Every row gives one point. To make a cloud, some directions were put in groups of two or more. Within a group, all points are equally far from the middle, so they leave a hole (a ring in 2 directions, a hollow ball in 3). The other directions are filled evenly. Then the cloud was stretched, turned, moved and blurred a little. How many holes are there, and how many directions does each take, smallest first?

Cloud (21 x 3):
[[-1.8 -4.9  1.0]
 [-1.0  4.4 -1.5]
 [-2.6 -5.3  0.1]
 [ 3.7 -5.9  1.7]
 [-8.4 -0.4 -7.1]
 [ 0.2  1.1 -5.7]
 [-5.5  0.9 -4.9]
 [-6.2  1.1  6.4]
 [ 1.6  5.7 -1.7]
 [-6.8 -2.7 -1.5]
 [-2.4  1.2  1.2]
 [ 3.5 -0.2 -4.2]
 [-2.4 -3.9  3.1]
 [-6.8  7.0  0.4]
 [-0.5  3.2 -3.4]
 [ 1.3 -0.5 -5.1]
 [-6.3  7.4 -6.2]
 [-5.8 -3.4 -6.4]
 [ 4.5  0.5 -0.8]
 [-5.5 -1.7  2.9]
 [-1.9  7.6 -0.9]]
Holes: 0

Cloud (26 x 4):
[[ 5.3 -2.5  1.8  3.8]
 [-2.3  3.6  6.3 -4.1]
 [ 5.3 -8.3  1.5  0.7]
 [-1.3 -4.3  2.8 -0.7]
 [-4.3  3.0  1.2 -2.0]
 [ 4.1 -8.2 -4.5  1.5]
 [-4.0 -4.7 -4.5  7.1]
 [-3.8 -3.8  1.2  4.7]
 [ 8.7  2.2  3.2 -1.5]
 [ 3.8 -5.3 -8.4 -0.5]
 [ 1.3 -6.8 -6.3 -3.2]
 [-2.3  0.8  1.8  3.9]
 [ 5.6  1.3  1.0  0.4]
 [-4.4 -5.6 -4.5 -2.5]
 [ 6.4 -0.6 -6.3 -2.7]
 [ 1.2 -6.4  3.5 -0.3]
 [ 4.0 -4.5 -4.0  4.8]
 [-4.6  0.3 -1.6 -4.7]
 [ 8.4  2.2  0.7  0.8]
 [-0.8  2.9 -4.5  3.9]
 [ 7.1 -1.9  3.9  1.7]
 [-1.8 -3.9 -7.2  3.7]
 [ 4.1  1.8 -1.2 -1.9]
 [ 0.8 -4.3 -7.6  0.6]
 [ 6.2  3.4 -3.4  4.6]
 [ 3.1  0.0 -7.6  1.7]]
Holes: 0

Cloud (56 x 6):
[[ 3.2  4.9 -0.2 -1.5  2.1  6.2]
 [-1.6 -2.5 -5.8 -3.5 -2.2 -1.6]
 [ 0.7  3.5 -4.8 -7.4  3.3 -3.0]
 [-2.7 -1.5  1.9 -1.4  2.3  1.7]
 [-1.7  3.6 -2.7 -2.7 -1.4  1.4]
 [ 4.0 -1.3 -7.4  1.5  5.1 -3.2]
 [ 2.7  5.0  6.1 -8.0  5.5 -0.3]
 [-1.3 -0.1  1.0  1.9 -0.6 -9.4]
 [ 3.5  1.6  1.1 -2.5 -1.0  4.5]
 [-5.7  1.9 -7.8 -8.3  4.5 -5.4]
 [ 0.8  0.3  4.0 -5.7  4.9 -6.1]
 [-0.9 -1.9  4.8 -4.4 -2.2 -6.5]
 [-2.3 -5.7 -4.4  0.5 -2.0 -2.3]
 [-7.9 -0.7 -4.6 -5.1  1.6  3.1]
 [-7.0  3.7 -4.2 -7.2  4.7  0.3]
 [-2.5 -4.2  2.4 -0.7  1.9 -4.9]
 [ 2.3  0.9  4.0 -4.0  4.3 -0.2]
 [ 4.4  3.9 -1.0 -2.1 -1.4 -4.3]
 [ 1.5 -7.1 -1.5 -6.1  1.3 -3.5]
 [ 2.9 -5.1  1.2  4.9  5.7 -6.4]
 [ 2.9  7.1 -8.1 -5.5  3.6 -4.3]
 [-4.9  2.8 -2.4 -3.7 -4.7 -1.6]
 [ 4.2  4.7  0.8  2.0 -0.9 -7.1]
 [ 2.2  3.3 -3.3 -4.4 -0.8 -5.9]
 [ 2.6  2.6 -0.1  0.5 10.0 -7.5]
 [ 1.6  5.5  5.9  3.3  2.6 -1.3]
 [ 2.5  1.7  0.5 -7.2  0.1 -6.3]
 [-0.9 -3.3 -5.1  4.0  3.8 -5.6]
 [-0.2 -2.4 -1.9 -3.4  7.1 -3.8]
 [-2.0 -3.4  0.5  0.5  7.1 -6.4]
 [-9.4  5.4 -4.7  0.3 -0.9 -0.2]
 [-3.6  4.4 -8.4 -1.5  4.1 -3.6]
 [-1.0  2.5 -3.2 -0.7  9.3 -7.9]
 [ 2.7 -1.7 -1.3  5.5  7.3  1.1]
 [ 3.2 -2.6  4.5 -2.4  5.3  4.2]
 [ 7.9  0.1  5.1 -4.8  1.8  2.7]
 [-9.8  5.6 -4.4  0.7  0.0 -0.1]
 [-1.9 -4.1  5.1 -3.4  3.8  3.1]
 [ 7.0 -5.4 -1.2 -3.1  8.9  0.4]
 [ 3.4 -3.6 -4.1  7.4  4.9  4.6]
 [ 4.4  2.3  2.3  4.8  8.8 -5.2]
 [-3.6 -0.3 -1.8 -1.8  3.4 -3.9]
 [-6.4 -1.4 -5.3 -2.3  4.0  2.0]
 [-0.6 -2.1  2.7 -3.3  9.5 -6.1]
 [ 2.3 -5.5  2.0 -2.6 -1.9 -3.7]
 [ 0.1 -1.3 -8.0 -0.8  1.6  0.5]
 [-1.4  0.8  4.4  1.1 -1.8 -6.8]
 [-6.6 -2.9 -4.5  4.4 -1.2  2.6]
 [-2.4  2.2 -0.6  0.4  5.1 -5.4]
 [-4.0 -3.8 -2.4 -6.2 -4.5  3.9]
 [-7.6  4.6 -5.3 -6.1  0.1  3.1]
 [ 1.1  3.1  3.0  2.7  1.0 -5.2]
 [-2.6 -0.2 -6.6 -3.5  1.8  1.7]
 [ 4.4 -0.2  1.9  4.5  6.1 -5.5]
 [-0.2 -0.9  4.3  2.9 -5.0  3.7]
 [-2.8  1.9 -6.1 -3.4  4.2 -6.7]]
Holes: 0

Cloud (80 x 8):
[[ -1.9   2.9   7.5  -4.5   1.1   0.1   5.7   4.1]
 [ -5.6   1.6   0.9   2.9  -7.7  -0.3  -4.7  -1.8]
 [ -6.2   7.8   2.1  -1.2   3.4   4.3   0.4  -1.6]
 [ -5.8  -4.8   1.6   3.9   0.3  -2.8  -5.3   4.1]
 [ -6.7  -1.2   6.0   0.8  -3.2  -5.0  -0.8  -2.6]
 [ -5.8  -1.2  -1.2  -2.8  -9.7   3.1   2.8  -4.9]
 [ -7.1   0.2  -0.1  -3.7   4.7   7.3  -1.9  -0.2]
 [  1.1   2.7   6.8  -5.4   3.8   7.1  -0.2   3.3]
 [  1.2   1.5   2.8  -5.7   2.3   7.0   1.7   3.4]
 [ -5.5   4.1   6.1  -4.2  -3.2   3.6  -6.8   7.3]
 [ -0.6   8.3   2.3   4.8   3.3   1.7  -3.2  -5.4]
 [  2.8   0.9   7.3  -5.2  -4.5  -0.6  -7.2  -3.7]
 [ -1.7   3.4   5.9  -4.8  -5.7  -1.6  -5.0  -7.3]
 [ -3.0  -0.5  -1.6  -5.5  -0.1   7.0  -0.5  -7.4]
 [ -0.1  -5.6  -0.9  -2.3  -2.5  -1.3  -6.3   0.0]
 [  2.0  -1.8   0.8  -7.4   1.2  -1.7   3.1  -6.1]
 [  1.4  -3.8   4.1   2.4  -2.4   1.1   6.9  -1.1]
 [ -1.2   1.4   4.0  -3.9  -2.8  -6.7  -6.1   2.0]
 [ -6.0  -1.1   4.9   2.7  -4.2  -3.1  -5.3  -1.4]
 [ -1.2   9.1  -0.1  -2.8  -2.7   3.9  -6.0  -2.7]
 [ -3.6   4.7   4.6   0.5  -8.2   0.4   0.1   2.1]
 [ -4.8  -6.9   5.2  -1.7  -1.3   1.4   5.6   4.8]
 [ -2.3  -4.5  -1.3   1.6   1.0  -1.4  -6.5  -2.1]
 [ -2.5   8.0  -1.6   0.7   1.4  -1.1  -4.0  -7.2]
 [ -9.9  -0.9   4.8  -0.3   0.3   0.9   5.9   4.2]
 [  1.3   1.4   1.1  -9.2   0.6  -3.7   2.0  -3.2]
 [  5.1  -0.2   3.4   1.7  -4.8  -1.7  -2.4  -1.2]
 [ -6.7   3.0   5.6  -5.9  -4.9  -2.3   6.8   3.5]
 [  1.9  -0.3   3.3   3.3   4.7   8.8   0.1  -5.8]
 [ -6.2  -1.3   2.2   0.3  -7.0   5.5  -1.9   0.3]
 [ -8.3  -1.8   4.2  -0.1   4.1  -0.9   1.5  -2.9]
 [ -4.2  -0.5  -5.4   0.8   1.2   2.9   0.0   5.3]
 [ -8.2   1.7  -5.8  -3.1  -2.2  -2.6  -2.4   3.6]
 [ -5.4  -3.0  -1.3   4.5   3.9  -0.6  -2.6   5.6]
 [ -3.1  -5.8   0.4  -3.5  -7.5   0.3  -0.4   2.7]
 [  4.5  -1.0   4.2  -1.5  -6.6   2.5  -5.1   0.0]
 [ -2.9  -6.9   2.5  -7.8  -3.9   0.9  -2.4   2.8]
 [ -0.2  -1.2  -0.7  -7.3   5.1   2.2   2.9   0.7]
 [ -3.7   0.4   3.3  -2.5  -0.3 -10.9   0.0   3.9]
 [  5.0   0.3   0.1   1.2   0.6  -2.7  -2.5  -2.6]
 [ -6.4  -2.0  -4.4  -5.9   4.2   0.9   3.1   2.4]
 [  1.1  -2.5   0.6   2.1   6.7   2.5  -2.2   2.1]
 [ -2.4  -5.4  -0.8  -9.1   1.0   0.6  -5.9   3.9]
 [ -8.2   4.4   3.4  -1.7  -0.9   1.6   7.2  -4.3]
 [  1.4   1.1  -4.1  -3.4   0.6   6.4  -3.4  -4.7]
 [ -4.9   1.5  -3.0   5.2  -6.1   1.7  -2.7  -2.4]
 [ -1.6  -1.6   4.5  -2.7   2.6  10.8   0.2  -3.7]
 [ -0.9  -5.9   2.6  -7.6  -6.0   0.0   1.4   2.8]
 [  5.2   1.6   5.4   4.3   0.8   3.6  -5.0   1.0]
 [ -2.1  10.5  -2.5   0.6  -0.9   2.3   1.6  -3.6]
 [ -6.4   1.0  -3.7   2.0  -4.5  -1.0  -4.3   1.4]
 [  4.1   6.4   4.4   5.3  -2.5   3.6  -7.3  -3.6]
 [ -3.3   2.8   4.4  -3.6  -7.6  -3.5  -3.3  -4.3]
 [ -9.3   4.5  -1.5   0.5   2.6  -1.3   6.3   5.9]
 [  2.0   3.6   6.5   1.5  -9.1  -0.2   2.3  -3.6]
 [  0.3   2.1   6.2  -3.9   6.6   1.0   2.5   3.6]
 [ -4.8   1.0   7.1  -4.7  -1.6  -5.1  -0.1  -2.8]
 [ -6.2  -0.8  -2.2   2.2   5.2  -1.1  -2.2  -1.2]
 [ -7.2   1.9  -4.0  -2.3  -2.0   0.4  -5.7   0.6]
 [ -6.7   3.2  -3.0   6.1  -0.8  -4.0   3.7   1.0]
 [  1.8   3.1   9.6   1.7  -0.4   4.5  -1.0   2.4]
 [ -5.4  -1.0   8.1   4.4  -4.5   3.2  -7.0  -4.0]
 [ -8.1  -1.8   2.9  -3.1  -2.6  -3.5   3.3  -7.4]
 [  4.3   0.7   0.1  -2.1  -2.6   0.8  -7.4   2.4]
 [ -7.2   4.9  -0.8   2.4  -4.0   6.0   1.7  -1.0]
 [  1.3   3.3   4.3   2.3  -5.3  -5.0  -1.5  -4.8]
 [  1.1   8.3  -3.2  -3.6  -5.4   0.6   1.4  -1.2]
 [ -7.4   3.9  -7.5  -0.9  -1.6  -3.4   1.0  -2.3]
 [  2.2   7.4  -1.4  -6.5  -4.1   2.5   0.3  -6.8]
 [ -7.5   3.8  -2.5   4.5   0.9  -1.9   1.1   5.4]
 [  0.8   0.1  -3.4  -2.4   5.4   2.3   1.3   1.1]
 [ -3.0  -1.6   1.1   4.1   5.1   6.2  -0.4   0.4]
 [ -0.6   2.4   2.3  -9.7  -4.5  -0.3   2.6   6.1]
 [ -3.9   0.2  -3.7  -1.5   1.2   5.3   5.8   0.7]
 [ -1.1   1.2  -2.3   4.5  -1.5   7.1   6.8  -5.7]
 [ -6.8   2.9  -3.9  -2.2  -5.6  -8.4  -0.5   6.4]
 [  2.4   4.3   4.5  -5.0   5.7   2.4  -3.0  -6.2]
 [ -5.5   4.3  -1.6  -1.0  -3.3   3.3  -8.9  -5.7]
 [ -4.8   1.0  -2.1  -2.9  -1.2   5.7  -8.1  -7.6]
 [ -1.4  -8.4   3.9   0.9  -0.1  -2.6  -2.1   5.3]]
Holes: 2 (2, 4)
